Each point is reached from the start by the listed moves, each made 0, 1 or 2 times, or once backwards (-1), plus a little noise. Is the number of moves made odd or even? Then give how often each move was made.
In the rows, zero is written as 128.

Moves:
(1): 163 144 131
(2): 111 161 133
(3): 131 119 165
Start: 138 141 110
Points:
227 128 144 => even (2, -1, 1)
123 84 139 => odd (-1, -1, 1)
209 171 114 => even (2, 0, 0)
125 74 175 => even (-1, -1, 2)
118 183 77 => even (0, 1, -1)

Moves:
(1): 155 116 139 136 140 134 126 130 128 128 135 124
(2): 133 144 129 132 127 138 129 132 130 126 127 130
(3): 124 126 142 121 117 127 130 132 122 132 121 136
(4): 118 127 134 148 124 129 125 128 128 129 131 120
(5): 124 135 139 126 149 128 136 124 113 125 127 129
(6): 122 117 129 125 134 148 127 128 126 124 117 133
(7): 123 125 129 127 129 132 160 130 131 130 143 126
(8): 123 123 125 123 135 126 128 147 131 129 128 127
(9): 129 128 141 131 131 125 120 123 150 130 126 140
(10): 128 125 127 130 133 138 124 126 123 163 128 136
(11): 123 126 135 118 129 136 116 129 128 122 151 122
(12): 128 131 115 136 133 123 129 135 119 119 141 155
Start: 131 132 129 130 137 121 138 114 125 137 141 137
Points:
109 114 161 69 180 121 121 150 59 168 132 152 => even (0, -1, 2, -1, 2, 0, -1, 2, -1, 1, 1, 0)
126 111 119 119 155 159 113 165 158 156 131 249 => odd (0, 1, 1, -1, -1, 2, 0, 2, 2, 1, 0, 2)
83 172 145 189 201 188 82 88 110 162 152 223 => odd (-1, 2, -1, 2, 2, 2, -1, -1, 2, 2, 1, 2)
55 99 160 149 142 144 128 125 148 202 170 193 => even (-1, -1, 1, 2, 0, 1, 1, 1, 2, 2, 1, 1)
112 123 135 154 159 95 180 124 111 185 147 134 => even (0, -1, 0, 1, 1, -1, 1, 1, 0, 1, -1, 0)
131 138 120 131 127 153 202 155 159 192 135 120 => even (0, 2, 0, 0, -1, 0, 2, 2, 0, 1, -1, -1)
100 189 102 172 111 101 117 150 104 90 148 132 => odd (-1, 2, 0, 2, 0, -1, -1, 1, -1, -1, 0, 1)

Moves:
(1): 150 123 134 124 129 110 125 130 133 138 128 134 132 125 128 134 127 126 136 130 137 137 124 133
(2): 131 143 126 128 132 130 133 129 128 146 131 126 127 133 141 127 138 131 136 124 124 131 139 128
(3): 118 135 156 132 139 130 126 133 138 133 135 127 119 126 121 129 130 116 120 127 125 136 127 133
(4): 136 134 132 149 130 138 132 128 131 122 130 138 128 130 129 134 127 124 130 124 120 127 132 137
(5): 125 120 129 130 149 140 134 126 127 128 142 133 139 131 121 127 128 135 121 125 136 130 134 126
(6): 135 126 132 122 124 138 128 123 135 129 123 128 133 138 127 131 125 131 134 131 126 127 122 133
(7): 128 129 132 127 124 126 139 135 128 127 127 131 128 137 139 135 122 122 126 117 128 128 131 121
(8): 122 132 130 130 132 132 115 150 132 121 128 122 133 132 142 128 127 126 122 122 140 130 123 125
(9): 128 133 129 122 135 118 129 130 155 131 127 138 138 120 127 138 131 130 134 126 125 115 136 142
(10): 126 127 122 129 127 130 136 126 127 143 121 122 133 123 132 123 124 127 122 131 126 125 123 126
(11): 131 126 116 125 122 134 128 135 131 134 151 127 124 132 126 125 132 126 128 121 123 131 118 125
(12): 124 129 128 125 128 130 124 130 128 132 131 154 124 130 131 132 127 125 119 130 131 127 120 122
(13): 132 134 132 130 114 129 133 130 131 125 139 130 143 121 127 131 132 135 131 129 132 123 129 125
(14): 118 127 121 130 127 125 124 124 130 131 131 132 134 142 125 128 129 121 123 132 130 131 134 135
(15): 122 119 131 124 129 129 120 122 123 127 141 128 137 126 144 132 128 131 134 131 122 133 129 127
(16): 136 128 127 123 127 134 122 128 125 133 131 129 127 130 134 147 139 119 125 125 127 116 117 122
(17): 130 123 128 128 125 122 129 127 131 123 122 133 127 130 128 123 145 134 122 121 127 133 123 123
(18): 132 128 126 133 121 125 125 126 129 122 132 121 117 135 124 138 124 149 121 126 136 133 116 124
(19): 114 125 135 138 129 114 134 136 128 131 116 128 132 135 123 126 137 131 151 129 125 121 116 129
(20): 118 119 124 134 132 139 135 133 132 115 128 125 124 125 128 128 134 127 130 144 132 144 141 133
(21): 127 127 129 133 126 133 132 123 131 131 130 130 127 123 134 127 127 123 132 119 143 128 125 126
(22): 117 133 114 123 119 129 126 121 136 135 120 132 139 126 117 134 129 126 128 115 129 151 136 119
(23): 125 120 128 136 120 136 115 131 130 135 135 128 124 126 121 126 131 131 128 126 126 121 152 126
(24): 128 131 133 125 118 134 130 135 118 123 127 134 124 125 122 132 128 132 125 127 127 130 124 147
Start: 126 129 131 116 135 114 126 134 123 125 125 127 125 133 126 132 144 122 134 119 117 135 131 121
Points:
109 127 196 118 128 96 144 128 198 132 103 249 220 128 95 200 202 136 160 114 136 127 50 189 => even (1, -1, 1, 1, 1, 2, -1, 0, 2, 1, -1, 2, 2, 1, 1, 1, 2, 0, 2, 0, 1, 1, -1, 2)
108 157 87 152 138 158 140 163 89 142 186 155 141 195 216 207 177 149 125 78 106 129 75 107 => odd (-1, 2, -1, 2, 1, -1, 1, 1, 0, 1, 1, 1, 0, 1, 2, 2, 0, 2, 1, 0, 0, 0, -1, 1)
122 71 158 87 158 39 99 158 156 152 54 103 163 119 172 164 151 117 199 168 114 127 80 117 => odd (2, -1, 0, -1, -1, 1, 0, 1, 1, 2, -1, 0, -1, -1, 2, 1, 0, 0, 2, 1, -1, 0, 0, -1)
85 151 115 146 112 239 104 142 162 162 166 125 140 155 106 168 205 132 118 103 162 183 181 61 => odd (-1, 2, 1, 0, 1, 2, -1, 1, -1, 0, 0, 1, 2, 0, -1, 2, 0, 1, 0, 2, 1, 2, 2, -1)
150 100 161 105 133 147 100 196 161 139 154 87 158 123 78 133 130 123 133 141 176 159 119 166 => even (2, -1, 1, -1, 1, 2, -1, 2, 0, 1, 1, -1, 1, 0, -1, 0, -1, 0, 0, 1, 0, 0, 1, 1)
144 140 92 86 114 104 98 113 165 199 193 177 129 168 79 166 130 127 107 79 140 144 202 117 => even (1, 1, 0, -1, 1, 0, 1, -1, 1, -1, 1, 1, 0, 2, -1, 0, -1, 1, -1, -1, 0, 1, 2, 0)
49 91 156 121 126 136 164 166 87 151 95 183 166 157 215 98 171 149 157 97 136 102 123 116 => even (-1, 1, -1, -1, 1, 1, 2, 1, 0, 2, -1, 2, 0, 0, 2, -1, 2, -1, 2, 0, 2, -1, 1, 2)
